Every row gives one point. Each copy is the shape, with its points in the same order, stretched, turned, moved and blurred by noise. Some copies are also mirrored. Which?
(in the rows, 128 means zero)

Shape (5 x 2):
[[ 91  73]
 [185 128]
 [131 102]
 [200 164]
 [102 116]]
Copy 1:
[[ 56 134]
 [150  85]
 [105 122]
 [189  99]
 [ 90 149]]
Copy 1 is: only turned
Copy 2, 5 rows:
[[183 152]
 [100  84]
 [139 121]
 [ 62  81]
 [134 157]]
Copy 2 is: mirrored
Copy 3 (5 x 2):
[[150  54]
 [142 158]
 [145 103]
 [115 184]
 [116  85]]
Copy 3 is: only turned
Copy 4 (5 x 2):
[[ 92  81]
 [179 106]
 [133  90]
 [209 122]
 [114 109]]
Copy 4 is: only turned

Shape (9 x 3):
[[ 66 183  86]
 [166 177 140]
 [101  74 137]
 [173 135 148]
 [117 153  89]
 [166  92  84]
 [169 138 107]
 [105  76 175]
 [ 84 123 153]]
Copy 1, 9 rows:
[[ 45 168 148]
 [146 154 180]
 [131 104  92]
 [170 135 150]
 [101 170 130]
 [160 165  85]
 [152 166 134]
 [143  75 113]
 [105 102 133]]
Copy 1 is: only turned
Copy 2, 9 rows:
[[ 66 182 151]
 [139 129 182]
 [119 101  80]
 [156 120 155]
 [107 170 147]
 [167 177 111]
 [159 164 157]
 [116  59  72]
 [ 82  93 106]]
Copy 2 is: only turned
Copy 3, 9 rows:
[[ 40 145  65]
 [134 220 101]
 [159  78 124]
 [166 187 127]
 [ 78 163 107]
 [117 148 183]
 [113 190 152]
 [192  87  96]
 [149 103  62]]
Copy 3 is: mirrored

Shape, 7 rows:
[[ 68 125 166]
 [111 118 142]
 [126  53 123]
 [122 152 198]
 [ 92 112 148]
 [126 181 174]
 [137  79  94]]
Copy 1, 7 rows:
[[ 99 168  63]
 [113 135  95]
 [ 90  79  82]
 [166 165  74]
 [101 142  80]
 [163 176 113]
 [ 89  83 125]]
Copy 1 is: mirrored
Copy 2:
[[ 61 133 100]
 [104 112 124]
 [119  40 133]
 [ 66 177 166]
 [ 89 110 113]
 [100 189 150]
 [157  51 123]]
Copy 2 is: only turned
Copy 3, 7 rows:
[[ 70 126 142]
 [101 111 137]
 [138  57 149]
 [ 92 134  88]
 [ 92 106 142]
 [110 162  91]
 [153  73 171]]
Copy 3 is: mirrored
Copy 4:
[[ 88 106 191]
 [109 137 171]
 [ 87 196 168]
 [145 111 205]
 [ 93 128 180]
 [158  93 168]
 [ 96 189 145]]
Copy 4 is: mirrored

Shape, 9 rows:
[[122 131  93 111]
 [119  61  82 168]
 [ 80  78  77 187]
 [153 160 129 137]
 [ 63 108  98 157]
 [ 44  81 121 154]
 [114 201 127  82]
 [178 132 135 130]
 [144 131 125  98]]
Copy 1:
[[154 161 126 116]
 [221 101 158 128]
 [224  93 108 128]
 [119 154 134 167]
 [174  80  93 102]
 [180  61 118  73]
 [ 70 161  87 117]
 [134 152 165 168]
 [127 152 154 125]]
Copy 1 is: only turned
Copy 2 (9 x 4):
[[161 158 120 130]
 [ 81 174  82 163]
 [ 86 152  48 169]
 [156 117 164 146]
 [116 136  50 144]
 [ 86 131  39 126]
 [216 119 145 106]
 [137 135 186 137]
 [152 150 158 114]]
Copy 2 is: mirrored

Shape, 8 rows:
[[169 160 103  41]
 [103 140 166 117]
 [145 171 143 115]
 [121 177 144 111]
 [126 146 155 168]
 [120  72  51 154]
 [119  87  90 112]
 [181  99 127 102]]
Copy 1 (8 x 4):
[[  7 124 103 112]
 [115 152 159  93]
 [ 84 170 118 123]
 [ 97 173 117  99]
 [141 163 144 138]
 [150  45  92 118]
 [120  52 128 103]
 [ 76 100 156 166]]
Copy 1 is: mirrored
Copy 2 (8 x 4):
[[168 178 177 144]
 [ 84 120 158 122]
 [146 107 183 129]
 [122 110 184 114]
 [128  63 146 125]
 [178 156  46 114]
 [137 172  91 130]
 [171 133 122 178]]
Copy 2 is: mirrored
Copy 3, 8 rows:
[[105 174 125  52]
 [126 117 162 141]
 [150 169 143  97]
 [138 157 158 118]
 [179 140 141 137]
 [129 123  33 134]
 [106 107  86 122]
 [161 119 120  61]]
Copy 3 is: only turned

Shape (12 x 6):
[[ 63 156 130  77  43 163]
 [ 96 105 109 150 149 125]
 [157 135 144 117 101  70]
 [102  95 142 155 179 164]
 [ 79 211 104  82 123 133]
 [146 153 170  84 126  96]
 [172 155  74 140 148  77]
 [185 119  93 144 150  32]
 [108  85 138 153 188 119]
 [105  90 155  95 189 124]
 [132 127  76 114 119  89]
 [174 163  96  87 138 111]]
Copy 1, 12 rows:
[[ 78 176  77 120  73 106]
 [166  87  84 116 134  85]
 [176 160 157  86 165 102]
 [156  63 112 160 123  93]
 [ 84 120  67  79 135 160]
 [122 142 172 104 151 128]
 [214 118 117  59 186 144]
 [236 127 149  45 204 111]
 [174  60 123 132 148  79]
 [141  63 161 111 118  91]
 [188 134 101  61 140 111]
 [175 130 136  75 135 162]]
Copy 1 is: only turned
Copy 2 (12 x 6):
[[ 89 129 165 199  61 125]
 [120  95  80 139 153 111]
 [175 169  97 136  90 119]
 [112 116 109 119 187 104]
 [ 52 162 108 134  64 131]
 [160 194 125 105  78 113]
 [141 143  36 109 108 168]
 [195 132  28  94 113 136]
 [132 108  82 108 176  96]
 [140 118 120  76 142  89]
 [139  95  68 128  88 146]
 [137 156  87  86  80 182]]
Copy 2 is: only turned
Copy 3:
[[ 22 136  96 114  46  46]
 [120 106 141 157 140 116]
 [149  98 147  78  85  98]
 [107 116 122 161 140 169]
 [ 52 156 132 100 130  46]
 [108 109 147  53  92 122]
 [190 131 138 112 159  98]
 [217  89 156 101 144 107]
 [140  84 150 162 153 170]
 [ 99  66 123 113 145 162]
 [148  99 123 113 129  74]
 [146 140 106  61 135  98]]
Copy 3 is: only turned
Copy 4:
[[ 72 151  32 205 121 113]
 [147 122 119 144 173 144]
 [133 125 120  98 102  83]
 [117 130 137 142 186 181]
 [ 82 130  28 124 192  90]
 [ 90 119  97  87 114 101]
 [172 146 115  65 162  88]
 [196 116 144  48 130  85]
 [141 107 146 115 173 169]
 [112  99 105 101 152 189]
 [166 137  84 109 140 114]
 [130 159  74  66 140 116]]
Copy 4 is: only turned

Shape (9 x 6):
[[129 135 157  99  99 142]
 [113 175 112 108  68 126]
 [147 123 124 175 137 183]
 [ 88 131 152 140 156 170]
 [111 189 162 104 115 188]
 [ 95 197  87 183 162  93]
 [150 115 117  90 158 144]
 [150  99  94 162 106 153]
 [117 179 148 101 119  93]]
Copy 1, 9 rows:
[[ 95 125 155  92 147 155]
 [119 183 177 116 106 162]
 [ 89 118 100 151 130  79]
 [ 95 105 126 180 181 146]
 [ 60 167 152 123 180 146]
 [201 185 132 194 159 119]
 [118 121  78 115 153 170]
 [118 116 103 138  85  99]
 [153 162 170  97 167 173]]
Copy 1 is: mirrored
Copy 2:
[[144 142 104  86 107 131]
 [117 153 111 112  76  94]
 [114 150 106 140 175 154]
 [103 108 107 101 167 116]
 [ 94 156 121  65 132  94]
 [120  85 181 193 148  47]
 [140 115 141  98 114 161]
 [124 137  92 164 132 165]
 [149 118 136 106  90  74]]
Copy 2 is: mirrored
Copy 3 (9 x 6):
[[151 151 160 117  99 108]
 [185 111 126 106  45 126]
 [169 156 128 193 132 119]
 [116 197 129 179  98 122]
 [191 205 154 128  78  96]
 [138 133   7 138  60 133]
 [136 165 139 111 166 161]
 [160  97 138 174 127 152]
 [135 147  95  79  79 100]]
Copy 3 is: only turned
Copy 4, 9 rows:
[[114 123 140 119  92 118]
 [133 176 102 106  97  95]
 [141 173 167 115 148 172]
 [ 99 149 158 164 159 121]
 [104 184 167 161  80  88]
 [185 197 101 175 203 117]
 [118 118 113 159 106 180]
 [141 163 124  81 143 183]
 [152 125 114 152 116  90]]
Copy 4 is: mirrored

Shape (13 x 8):
[[148 143 101  86 128 126  37 147]
 [ 45 173 150 116 148 118 169 142]
 [148 177 112  78 160 108 125 166]
 [151 127 138 151 150 136 113   7]
 [ 57 138 106 159 146 157  55 157]
 [121  98 129 149 143 110 138 145]
 [145 119 106  17 152 151 172 151]
 [160 147 120 156  90 135 163  53]
 [150  99 108 177 101 124  77 160]
 [156 161 140 139 157 164 166 107]
 [138 157 241 129 153 193 149  69]
 [114 132 110 169 128 133 170 156]
 [143 142 175 153 139 112 141 160]]
Copy 1, 13 rows:
[[149  99 193  98 137  92  71 101]
 [ 92 204  84 128 182 130 107 129]
 [161 123 123  66 148  98 102 130]
 [171 151 124 191 106  98 121  24]
 [ 83 108 137 163 189 109  63 100]
 [ 92 127 114 155 116 100 135 124]
 [137 123 145  53 121 174 144 109]
 [202 168 119 195  99 140 132 113]
 [129  86 164 178 114  93 105 141]
 [179 137  97 156 149 113 154 111]
 [141 199 132 190 197  81 205  60]
 [128 128  92 175 137 135 134 165]
 [123 142 124 155 141  52 160 151]]
Copy 1 is: only turned
Copy 2, 13 rows:
[[109 126 136  74 154 178  71 167]
 [106 135 126 132 169  47 127  96]
 [106 151  84  63 191 133  95 119]
 [140 122 118 132  53 121  26  26]
 [124 115 144 163 118  99  84 195]
 [167 132 102 140 134 130 129  94]
 [ 58 117  72 106 226 173 126  67]
 [108 165 103 136  51 133 101  40]
 [162 142 121 124  75 177 127 161]
 [102 125  51 123  89 116 109  75]
 [ 86  37 100  89  56  90 106  34]
 [136 155  85 156 113 111 143 116]
 [162 119  90  80 115 113 149 103]]
Copy 2 is: mirrored

Shape (12 x 9):
[[ 82 119 113  95 139 122 102 220 119]
 [105 111  89 131  92  95 122 142 133]
 [148 189 102 120 157 118 200 112 147]
 [109 215 114 157 157 188 135  71 145]
 [127  83 114 159 116 123 140 179  74]
 [ 83  56 126 165 138  63 135 177 173]
 [176 149  94 101 157 169 144  82 181]
 [ 97 133 107 114  89  78 131 182 110]
 [106 104 171  87 117  98 115 161  91]
 [127 174 118 117 156 190 151 110 160]
 [113 117 140 112  66 132 174 178 128]
 [190 217 145 112 142 145 107 151 190]]
Copy 1, 12 rows:
[[145 153 163 180  30 108 123  68 103]
 [107 121 174 121 100 102 130  64 110]
 [134 143  87  59  97 113 110 132 166]
 [ 98 184 119 105 152 148 112 194 217]
 [181 117 148 103  99 130 178  30 121]
 [136 144 176 156 151  78  91  24 103]
 [ 93 107  94 167 136  99 115 144 174]
 [127 137 166  95  54 116 136  72  84]
 [156 118 172 140  72 102 157 124  74]
 [113 168  99 140 123 113 130 165 192]
 [135 161 131  86  93  97 183 107 100]
 [ 75 170  59 159 123 167  87 180 113]]
Copy 1 is: mirrored
Copy 2 (12 x 9):
[[143  38 170 131 175 186 115 159  85]
 [ 82 104 169 133 181 131 147 154 139]
 [182  98 170 132 162  99 165  74 151]
 [157 151 117  79 161  76  53  88 119]
 [117  51 125 153 137 154 148 175 155]
 [ 90 111 138  86 203 204 233 154 150]
 [125 132 205  92 100  89 127  94 153]
 [114  81 170 168 197 166 145 153 123]
 [110  88 135 178 148 184 157 143  84]
 [155 113 168  81 132 131  72  88 139]
 [110  79 166 165 179 191 117 111 192]
 [228 171 202 115 115 156  98 162 125]]
Copy 2 is: mirrored

Shape:
[[116 158  39  89 150 112 229 104 110]
 [174 161 120  77 149 192 116 136 132]
 [ 51 174 170  94 148 139 130 141 155]
 [158 112 140 169 129 125 133 148 131]
 [176 168 149  98 134 173 119 115 105]
 [165 140 163 158  40 133 133 145 160]
 [154 154  85 149 156 121 111 148 111]
 [181 117 143 100  87  99 106  17 120]
 [ 93 159 144  98  25 114  99  73 105]
 [149 126 109  85  80 106 151 125 124]
 [159 118 137  95 153 103 103 154 111]
 [ 92 114 141 104 149 167 130 126 134]
 [ 42 126 154  86 157 133 200  81 111]
 [ 98 132  27 161 150 105  97 127 130]
 [153 115 175 136 157  94  77 151 167]]
Copy 1 (15 x 9):
[[140 219   8  59 165  92 159 179 161]
 [102 181 123 175 132 176 107 152 171]
 [ 64 148 100 120  99  68  99 106  90]
 [150  99 140 130 103 119 145 103 167]
 [108 145 129 195 143 146 126 148 155]
 [163  98 161 170  47 114 154 147 102]
 [114 114  79 136 103 126 122 147 197]
 [153 124 185 135 184  54 149 201 165]
 [104  90 131 144 111  74 121 230  59]
 [170 148 109 115 129 106 108 187 120]
 [152 115 125 133 147 113  68 130 165]
 [ 89 147 132  99 142 134 119 114 130]
 [ 97 173  90  56 197  58 148 108  94]
 [ 80 114  62  62  84 110 127 185 202]
 [140  94 174 140  97  73  84  88 176]]
Copy 1 is: mirrored
Copy 2, 15 rows:
[[181 135  52 108 215 116 123  43 184]
 [155 161  98  81 161 171 112 164  85]
 [ 58 101 149  94 179 147 188 107  99]
 [144  89 135  89 106 114 111 162 136]
 [165 143 144  71 149 147 107 132  72]
 [137 138 178 107 115  55 133 216 113]
 [165 100 127 135 150 151  71 142 125]
 [135 189 123  66 117  52  72  87  79]
 [113 163 179 138 118  46 140  91  39]
 [152 132  96 114 145  70 109 123  97]
 [134  80  91  90 141 118  82 137  64]
 [103 123 111  81 114 149 155 116  97]
 [ 92 123 101  37 163 115 202  23 109]
 [130 104 105 188 142 146  67 100 170]
 [ 80  68 134  81 132 108  87 175  97]]
Copy 2 is: only turned
Copy 3:
[[ 79 187  45  94 196 165 134 228 123]
 [129 165 160 136 125 187 118 104 140]
 [ 88  69 146  87 118 134 116  97 137]
 [147 127 142 137 128  99 156 128 160]
 [107 182 176 138 101 139 138  90 130]
 [155 123 124 125  36  99 210  79 145]
 [149 154 121 159 144 122  82 139 157]
 [ 87 199  92 120 144 100 205  47  40]
 [ 89 127 105 109  37  87 190  88  37]
 [140 142 100  93 114 136 182 149  86]
 [171 141 168 110 147 127 119 135 116]
 [107  91 156 140 143 135 158 120 119]
 [ 18 107 113  81 175 128 171 157  88]
 [140 115  63 180 176 131  91 144 140]
 [181 104 160 118 139 104 125  65 157]]
Copy 3 is: only turned

Shape:
[[ 99 135  77 160 183 136 122 109 174 103 127]
 [166 124 147 108 124  77 107 165 113  98 137]
 [152 105 129  70 139 134  92 150  73 105 123]
 [ 93 166 172 120 180 109  93  77 146  82 158]
 [104 126 105 194 181 149 122  86 145 156 159]
 [120  69 114 177 132 176 135 110 187 146 134]
 [180  79 143 188  94 188 104 158 140 117  71]
 [ 94 140 169 110 196 105 158  99 133  65 161]
 [ 87 119 116 170 110 182 123 156 163 156 109]
 [105 149 150 114 121 108 116 118 100  32 194]
 [171 151 149 113 126 140 138 162  92  97 134]
 [178 127 120 114  92 139 130 121 100  96  97]
 [148  92 116 182 163 192 104 156 152 123 113]
 [149 126 119 145 146 181 114 121 189 127 149]]
Copy 1, 14 rows:
[[157 148 159  81 129 130 131  64 153  96 118]
 [121 191  57 148 106 130 108 143 138 101 106]
 [141 133  40 136  65 144  69 131 136  86 136]
 [146 219 110 122 116 202 138  86  70  72 136]
 [171 158 145 102 106 135 169  67 161 165 165]
 [201 100 158 115 174  92 145  93 160 173 137]
 [189 105 133 160 112  77  66 132 150 167  95]
 [122 181  94 123 133 207 143  74  72  85 104]
 [151 108 188 145 142  67 137 106 144 118 149]
 [157 178  69 150 100 149 167 122  60  63  97]
 [124 132  89 163  69 150 111 151 134 101  86]
 [159 111  98 111  78 113  88 173 136 122  90]
 [179 111 135 151 107 117  96  77 177 145 116]
 [188 115 157 132 141 143 136 119 171 115 116]]
Copy 1 is: only turned
Copy 2, 14 rows:
[[114  96 125 122 173 150  83 208 175 140 104]
 [177 173 124  74 132 154 136 154 144 103 107]
 [202 150 148 113 155 170 107 134  73 103 108]
 [ 80 150 199  96 174 144  65 183 152 127 122]
 [ 87 113 105 144 161  85  74 155 170 126  90]
 [145  87 106 121 160  90  90 107 153 180  95]
 [204 150 110 148  79  90 122 132 124 194  80]
 [105 117 206 121 183 156  90 144 193  88 123]
 [144 112 102 133 167  90 149 163 133 187 146]
 [158 143 180  79 163 137  45 151 160  78 179]
 [168 168 121 146 105 159 119 128 138 112 136]
 [189 131 121 130  71 143 105 132 102 125 133]
 [168 135 107 159 143 114  92 154 151 176  71]
 [128 129 101 130 153 139  65 123 158 190 110]]
Copy 2 is: only turned
Copy 3:
[[102 167 162 151 182 117 114 131 115 115 145]
 [159 100  95 161 132 165 116 127 168 157 167]
 [123  92 132 133 114 205 111  92 142 148 156]
 [121 111 145 197 186 131 188  99 164 137 138]
 [ 42 171 147 153 157 102 127 137 135 133 155]
 [ 73 146 206 123 129 111  97 165 173 130 130]
 [ 67  87 189 116 113 129   7 143 148 180 114]
 [144 105 160 212 163 150 208 142 140 128 146]
 [ 78 140 182 124 121 129  80 147 153 135  61]
 [171 122 145 242 122 165 172  98 178 130 149]
 [137 109 126 163 107 167 114 120 130 194 141]
 [139 101 142 135  97 131  90  99 128 175 166]
 [ 51 134 188 129 151 153  41 150 133 164 121]
 [101 157 187 130 156 127 107 131 164 175 140]]
Copy 3 is: mirrored

Shape, 15 rows:
[[123 105 108 164 112 142 100  59 104  68 111]
 [ 79 141 174 118 140  60 128 106  97  77 171]
 [117  93 177  85 127  69 121  69 204 156 184]
 [127 110 163  93  99 145 165 130  93 159  99]
 [146 155 104 164 119 154 116 123 157 144 118]
 [192 187  63 109 104  56 207  63 121 157  95]
 [193 184 135  91 170  64  98 107 158 106 146]
 [114  79 146 151  84  75 199 146 181  66 130]
 [ 88 178 133  92 133 161 145 145 148 125  79]
 [ 77 124 105  60 121  82  97 126 142 167  91]
 [178 130 181 162 164 158 107  95 120 111 157]
 [ 97 104  68 126 143 134 110  83 188 137 119]
 [130  88 158 106  72 164 118 129 114  80 143]
 [142 174 128 132 108 168 103 142 139 109 118]
 [ 98  93  72 122 128 151 196  90 100 138 142]]
Copy 1:
[[ 97 117 179 108 221 161 133  72 100 116 129]
 [169 208 129 134 129 161 124  80  89  93 202]
 [236 128 162 109 167 144  94 169 126  73 175]
 [131 101 124 128 116 134 128 149 104  94  84]
 [117  89 150 102 166 116 110 115 203 135  92]
 [170 126 174  57 132  20  85 121 114 114 108]
 [166 105 164  91 121 112  54  91 154 161 212]
 [141 197 110  47 141 193  83 156  96  52 103]
 [ 95  86 142  84 115 117 152 122 184  89 159]
 [117 112 129 116 167  73 110 164 134  90 193]
 [152 102 186 145 141 193 113  82 158 158 124]
 [127 106 183  79 225 122 141 155 168 117 163]
 [126  93  92  93 161 200 110 113  82 105  86]
 [102  69 118  93 141 138 112  85 182 136 110]
 [151 162 154  84 178 138 188 155  96 121 100]]
Copy 1 is: only turned
Copy 2, 15 rows:
[[116  88 139 173 192 104 158  76  96  95 165]
 [128  85 156 153 158 104  70  85 172 170 127]
 [202 145 139  89 162 154 134  93 248 154 160]
 [126 182 169 119  93 172 121  56 104 139 134]
 [133 156 140 158 148 156 143 167 126  88 129]
 [173 158 241 173  41 107 223  87 172  47  83]
 [196 150 218  80 166 115 105 160 185  70 123]
 [ 84  67 176 138  79 116 136 111 209 168 208]
 [ 72 210 147 122 138 109 110 113 131 123 115]
 [155 219 118 134 124 115  56  56 161  79 122]
 [164 120 184 114 198 162 140 157 102 142 161]
 [153 158  77 153 158  89 146 119 156  88 161]
 [ 88  94 119  90 161 167 102  75 108 128 151]
 [ 98 157 142 131 179 149 114 151 112  93 113]
 [125 118  80 161  71 100 180  73 104 143 122]]
Copy 2 is: mirrored

Shape, 17 rows:
[[154 124 135 159 158 147 153 148 107 122 145 126]
 [126 134 127 156  97  92 124  92 104 197 124  89]
 [138  44 145 156  99 120 115 156 143 115 142  92]
 [156 123 137 105  85 109 131  94 163 112 151  43]
 [ 92 127  49 154 111  99 171 133 128 177 103 137]
 [122 142 100 159 138 152 128 110 113 107 132 107]
 [148  34 148 149 172  92 115  97 184 116 147 106]
 [110 135 131  72 100  80 120 145 127 127 120 137]
 [142 139 147  97  98 113 143 158 132 125 134 123]
 [154 130 140  51 120  76 123 138 150 193 134 113]
 [154 142 138 106 133 124 112 141 125 111 124 121]
 [125 137 111 129  92  84 177 131 102 122 138 128]
 [110 134 112 153 125  90 113 149 159 108 151 131]
 [128 110 128 141 143 103 121 127 182 139  55 125]
 [ 99 107 106 156 108  78 109 151 116 130 101  64]
 [157 126 117 107 104 104 110 143 120 115 148 142]
 [ 71 137 148 101  96 125 111 121 112 133 138 136]]
Copy 1:
[[137 137 113 121 120 128 141 140 111 113 164  76]
 [ 97  96 143 143 117 150 177 148  95 149 114 143]
 [168 118 110 134 148  96 155 147 143 206 162 148]
 [105 147 123 129 160  95 154 208 136 182  75 141]
 [111  34  90 145 132 164 103 109 119 118 152 125]
 [105 132  89 127 126 123 160 144 138 103 146 104]
 [148 143 150 141 216 124 136 171 160 169 191 167]
 [151 115 121 139 141 139 107 124 105 126  86 171]
 [141 127 117 132 133 125 117 136 102 141  93 120]
 [138 110 179 162 148 121  97 152 102 129  69 173]
 [129 153 117 141 129 114 123 137 116 111 115 132]
 [126  96 101 109 120 180 117 142  86 140 118 112]
 [134 119  89 182 171 154 137 147 131 129 137 130]
 [115 113 116 155 200 108  97 103 118 129 162 153]
 [136  96  86 151 141  98 152 155 105 149 134 178]
 [135 128 117 157 105 154 116 140 127 136 118 138]
 [147 125 120 126 138 137 171 111 127 122  90 155]]
Copy 1 is: only turned
Copy 2, 17 rows:
[[118 107 165 121 111 105 151 123 154 158 115 140]
 [113 101 122 156  92 199  96 141 107 106  86 142]
 [ 78 130  93 194 107 149 161 182 213 144 146 163]
 [141 166  75 166  97 197 188 131 196 160 113 128]
 [128  75 158 211 104 130  90 116  79  47 105 113]
 [141 134 150 142  91 118 109 105 151 121 102 114]
 [ 83 115  81 187 136 157 155 158 198 249 167 117]
 [126 134  93 142 157 167 156 155 117  83 170 141]
 [139 124 113 123 137 153 181 152 145 109 136 150]
 [ 81 106  76 137 179 196 190 165 106 147 128 126]
 [118 137 115 110 150 146 153 127 169 143 132 132]
 [180 126 151 158 108 149 152 130 109  96 150 156]
 [114  96  94 149 101 125 138 114 139 115 158 126]
 [100  81 113 163 144 169  94 127 175 112 139  90]
 [ 65 130 121 188  93 183 111 135 166  63 149 142]
 [123 128  95 138 144 136 161 124 146 147 141 160]
 [141 147 105 128 113 143 132 178 106  61 146 121]]
Copy 2 is: mirrored

Shape:
[[124 119 141  97 111 146  88 147 164 129  74 137]
 [111  87 168 153 128  77 107  37  71  89  40 180]
 [ 72 164 109 186 136 182 119  97  95 141 154 124]
 [135 192 118 175 162  96 121  83 162 132 151 174]
 [131 186 149 107 134  89 116 142 147 150 155 110]
 [176 143  51 120 140 171 145 152 106 113 154 168]
 [105 142 120 156 129 107 109 161 185 155  86 155]
 [ 62  58  94 139  73 176  97 175 111 119 115 132]
 [157 151 136 178 149  90  93 101  47 143 116  50]
 [185  60 117  76 119 167  24 125 112 158 168 170]
 [176 164  87 130 130 187  96 167 132 109 188 116]
 [147 166 156 191 127 144 139 158 149 131 170 107]
 [103  13 178 129 143 117 135 121  90 169 132  53]
 [ 99 116  98 173 155 225 139 119 146 169 161 127]
 [107 153 123 133 179 111 164  90 175 105 118 105]
 [138 121  74 157 166 139  99 117 158  76 158 159]
 [121 135 207 103 198 120  46 136  82 173 119 136]
 [122 106 140  81 152 146  62 121 133 131 122  76]]
Copy 1, 18 rows:
[[116  79 165  75 106 142 115 115 118 128 128  94]
 [ 69  71 120 212  24 165 116 144 147 102 137  68]
 [128  98 167 193 164 146 212  97 100  96 170 130]
 [ 92 127 117 177 138 113 199  65 187 101  94 148]
 [118 186 153 105 115 133 149 114 169 116 118 135]
 [131  87  88 112 121  66 153  92  71 110 140 174]
 [ 88 103 154 109 157 131 149 144 164 120  78 117]
 [113  57 156  97 157 163  98 183  86  86 188 122]
 [174 171 160 183  73 145 136 133  66  66  97  84]
 [201  22 171  89  65 143  79  87 109  83 143 174]
 [169 113 116  75 137  96 167  69  73  73 139 154]
 [156 151  96 108 152 140 205 121 104  83  86 124]
 [210 111 147 165 115 182  77 172 104 143 133  80]
 [184  52 144 169 203 128 206  72  82 136 144 135]
 [106 141 109 179 163 104 160  61 164 153 127  82]
 [116  71  87 149 159  92 144  63 143  74 132 136]
 [176 112 234 121  47 135 150 136 180 113 128  99]
 [175 103 191 111 113 140  91  82 120 113 162  81]]
Copy 1 is: only turned
Copy 2:
[[ 83 144 118  97  98 152 127 126 114 112  96 154]
 [127  50 111  86  85 134 208  72  82 175 106 123]
 [100  93 201 138 133 127 124 124 135  88 195 127]
 [157 162  96 140 110 136 155 110 107 118 183 136]
 [103 161 101 150 137 119  95 142 122 123 156  94]
 [145 183 174 182 147 154 173 157 115 123 117 136]
 [120 144  98 148  85 131 107 116 105  94 100 164]
 [105  83 192 113  97 157  90 157 101 109  78 159]
 [ 58 102 197 165 117  69 156 107 134 103 176  25]
 [101 197 188  64  79 111 142 191 112 189 101 161]
 [109 203 195 136 157 139 129 165 119  77 153 109]
 [143 148 153 157 166 103  87  91 114  78 150  90]
 [120  28 146 136 113  75  93 141 193 157  80  58]
 [146 115 191 136 126 130 119 136 186  98 145 154]
 [140  90  78 144 127 157 159 135 173  85 152  77]
 [165 140 132 122 102 154 174 177 111  83 146 121]
 [ 55 145 136  87 125  28 146 140 123 141 150 149]
 [ 62 120 142  85 108 127 136 184 161 107 134  84]]
Copy 2 is: mirrored
Copy 3 (18 x 12):
[[119  86 119  75 112  90 152 110 106 109 163  82]
 [ 43 114  46 151 111  90 190  51  80 143 101 178]
 [113 186  83 119 183 156 146  95 169 140 121  93]
 [121 194 137  77 138 135 118  60 161 115  40 138]
 [162 144 134  98 180 136  87  99 122 111 100 110]
 [146 146 132 105  92 156 132 207 153  97 134 102]
 [125 101 116  77 140 123 138  66 169  72 101  83]
 [150  56 101 151 121 131 186 134 181  90 210  64]
 [118 137  33 117 160 199  95  81  80 178  82 154]
 [101  83 192  88  76 158 104 116 141 150 209 139]
 [176 166 161  85 100 202 112 171 120 135 143  69]
 [169 122 163  83 146 169 133 100 149 153  80  67]
 [152  37  76  96 199 113 184  79 154 179 171 169]
 [109 148 117  54 160 126 179 109 209 154 142  85]
 [158 186  64  52 164  80 163  95 124 130  94 149]
 [174 173 129  77  83 163 154  99 151 103 124 134]
 [ 86 109 148  76 204 205 117  49  86 124 136 156]
 [143 130  91  64 146 147 133  96  82 135 185 134]]
Copy 3 is: only turned
Copy 4, 18 rows:
[[ 83 148 146 141  87 134  94 151 108 160 143 146]
 [102  60 179 172 103 177  85  28  53 180 133 120]
 [118  76 109 159 172 152 156  69 189 171 176 104]
 [119  71  60 169 111 179 178  71 143  99 126 119]
 [125 126 108 166 138 130 142 129 162  85 104 173]
 [139 169  86 149 143 162 144 121 174 122 133  51]
 [ 99 132  87 174  89 154 154 138  87 152 173 163]
 [ 91 176 158 124 142 152 140 153 105 187 215 111]
 [147 123 113 217 194  87 105  23 153  78 169 152]
 [107 124 126 113 128 167  52 202 168  66 179  83]
 [111 179  99 146 140 134 138 124 226  95 148  91]
 [165 143  80 139 134 151 153  80 200  94 159 169]
 [151 141 149  91 215 141  68 123 100 122 183 173]
 [108 110  54  92 175 150 140 130 189 165 190 112]
 [ 79 128  88 112 149 136 156  66 104 142 105 136]
 [ 72 150  91 137 141 186 152  87 130 108 150  70]
 [ 86  94 117 203 168 163  49 150 186  78 110 182]
 [ 57 163 132 135 148 111  96 154 144 108 146 143]]
Copy 4 is: mirrored
